Rows are points. The ring and each string are closed loops that go straight from each point to the next, and from the last back to the first. Before rounding, they use only three directions, however many columns there are. How many times does the string pass through the ring? Passing back the other way cancels.

Ring (7 x 3):
0: -0.006 -0.040 -0.021
1: -0.020  0.002 -0.008
2: -0.014  0.013  0.017
3:  0.009 -0.009  0.050
4:  0.006 -0.054  0.048
5: -0.002 -0.077  0.027
6: -0.001 -0.071 -0.009
String (17 x 3):
0: -0.029 -0.084 -0.014
1: -0.034 -0.054 -0.008
2: -0.017 -0.054 -0.036
3: -0.002 -0.027 -0.047
4:  0.012 -0.012 -0.013
5:  0.000 -0.023  0.010
6: -0.032 -0.014  0.006
7: -0.034  0.002  0.013
8: -0.007 -0.022  0.019
9:  0.017 -0.012  0.033
10:  0.040 -0.004  0.061
11:  0.028 -0.022  0.083
12: -0.013 -0.048  0.053
13: -0.020 -0.046  0.024
14:  0.007 -0.052  0.025
15:  0.023 -0.082  0.024
16:  0.005 -0.105  0.003
Times through: 1
String (14 x 3):
0:  0.022 -0.075  0.002
1: -0.005 -0.040  0.009
2: -0.025 -0.045 -0.015
3: -0.025 -0.023 -0.036
4: -0.011  0.003 -0.022
5:  0.015 -0.002  0.008
6: -0.007 -0.020  0.015
7: -0.030 -0.005  0.023
8: -0.018 -0.022  0.025
9:  0.014 -0.028  0.029
10:  0.028 -0.042  0.065
11:  0.000 -0.075  0.056
12: -0.019 -0.091  0.032
13:  0.004 -0.103  0.014
Times through: 1
